Each row of a before or after table is a point. The points were changed in one or more steps. Then noise was added and the rows were shuffled. The steps act on columns, c1 being the first. What was done? A step turns or swaps two columns, mirrors them in a line or flattens them onto one, adds a multiple of one to another, or multiplies or shifts one. Angles are multiples of 10 degrees, from the lower column toward the higher: turns from -170 to 170, lines from 10 to 170 but not 90. Use the fewest steps. Two steps may share a column if one is a turn and the other turns, adds or multiplies; they go together, in the order done. Otherwise the lowest column goes first.

Before, 11 rows:
-28	35	-2
-6	-11	3
-13	6	10
32	-20	21
37	48	-15
-17	19	-44
5	47	-31
-9	17	-33
-10	-18	21
21	1	16
-12	-13	22
After (11 x 3):
-29	43	-29
59	8	-50
-17	-20	19
-9	-1	11
50	-15	24
-19	-19	16
10	21	-52
36	-18	0
-12	30	-24
-46	-4	-36
-19	-11	-4
Steps: multiply c1 by 1.6; mirror c2 and c3 in the line at 130 degrees

Before:
-3	3	-13	-14
2	22	-3	-12
-13	-9	-6	2
24	3	-8	-4
-8	-11	-5	8
13	-8	2	32
-20	30	-3	5
-3	19	-2	-16
19	-1	1	-1
-21	-10	-23	37
-13	5	0	-14
After, 11 rows:
-2	-9	-5	3
-17	4	13	-24
10	3	-19	-8
-24	22	18	-18
-52	30	39	8
-19	-10	-13	59
-15	3	-6	-22
21	-8	-14	51
3	-12	-10	13
-24	18	20	-26
16	0	-12	-2
Steps: add -1.5 times c2 to c1; turn c1 and c3 by -40 degrees; multiply c4 by 1.6

Before, 12 rows:
-11	-9	19	6	-1	16	-10	12
4	-4	-10	-5	7	-7	2	25
-19	-11	-24	-27	-15	-7	10	17
10	-18	-7	-11	18	3	-10	6
-10	3	-11	-31	-9	-12	4	11
-7	-9	-12	-12	-12	-18	24	8
11	-18	-5	-11	18	2	-10	12
14	-6	-5	-5	18	6	-22	3
-4	-1	-8	4	-6	20	-3	-3
-7	4	4	-3	-12	30	7	-19
-23	-4	8	14	8	8	-6	1
-4	-8	-2	8	-22	6	0	-11
After (12 x 8):
13	16	-5	-4	19	7	17	-12
-9	2	-9	1	-5	21	3	1
-45	-7	3	0	-11	30	-5	-10
15	-1	-13	1	-10	-19	-25	14
34	2	-24	1	-9	-8	-15	31
23	-6	-11	-1	-5	-12	-4	20
25	11	20	-1	-4	17	5	22
18	19	-8	-4	19	5	0	-4
-4	6	8	-1	5	11	4	24
58	3	-11	-2	7	-8	-4	17
32	22	-6	-3	18	3	-1	-1
-25	8	-1	5	-24	6	-1	-5
Steps: multiply c8 by 2.5; turn c1 and c8 by -70 degrees; turn c2 and c7 by 150 degrees; flatten c4 and c5 onto the line at 100 degrees

Before, 9 rows:
-10	28	-1	5	1	-17	-9	-5	12
-12	-6	3	3	-7	-2	2	19	3
8	5	5	5	-3	-4	-7	7	0
-8	12	0	0	4	-6	2	7	-9
3	2	-7	4	0	0	-7	0	4
10	18	-6	3	2	11	12	7	-3
1	2	10	-2	2	10	-5	7	-3
13	15	-4	11	-5	14	-21	-3	-9
-14	7	6	8	0	-8	11	4	1
After (9 x 9):
-4	18	-6	-13	-3	-16	1	-6	-11
-6	1	9	6	-3	6	-3	-5	4
10	-5	2	6	2	8	3	-18	0
3	2	-7	-9	1	-3	2	-1	8
-5	5	4	-6	1	-11	-2	-8	7
5	13	-1	4	-4	-23	-9	-6	-5
13	7	6	6	0	-19	6	-4	-10
11	28	-1	1	-1	-59	10	6	13
-2	15	-3	-19	5	-9	-16	2	16
Steps: add -0.7 times c3 to c4; turn c1 and c4 by -140 degrees; add -1.5 times c2 to c6; turn c5 and c8 by 170 degrees; turn c7 and c9 by -70 degrees
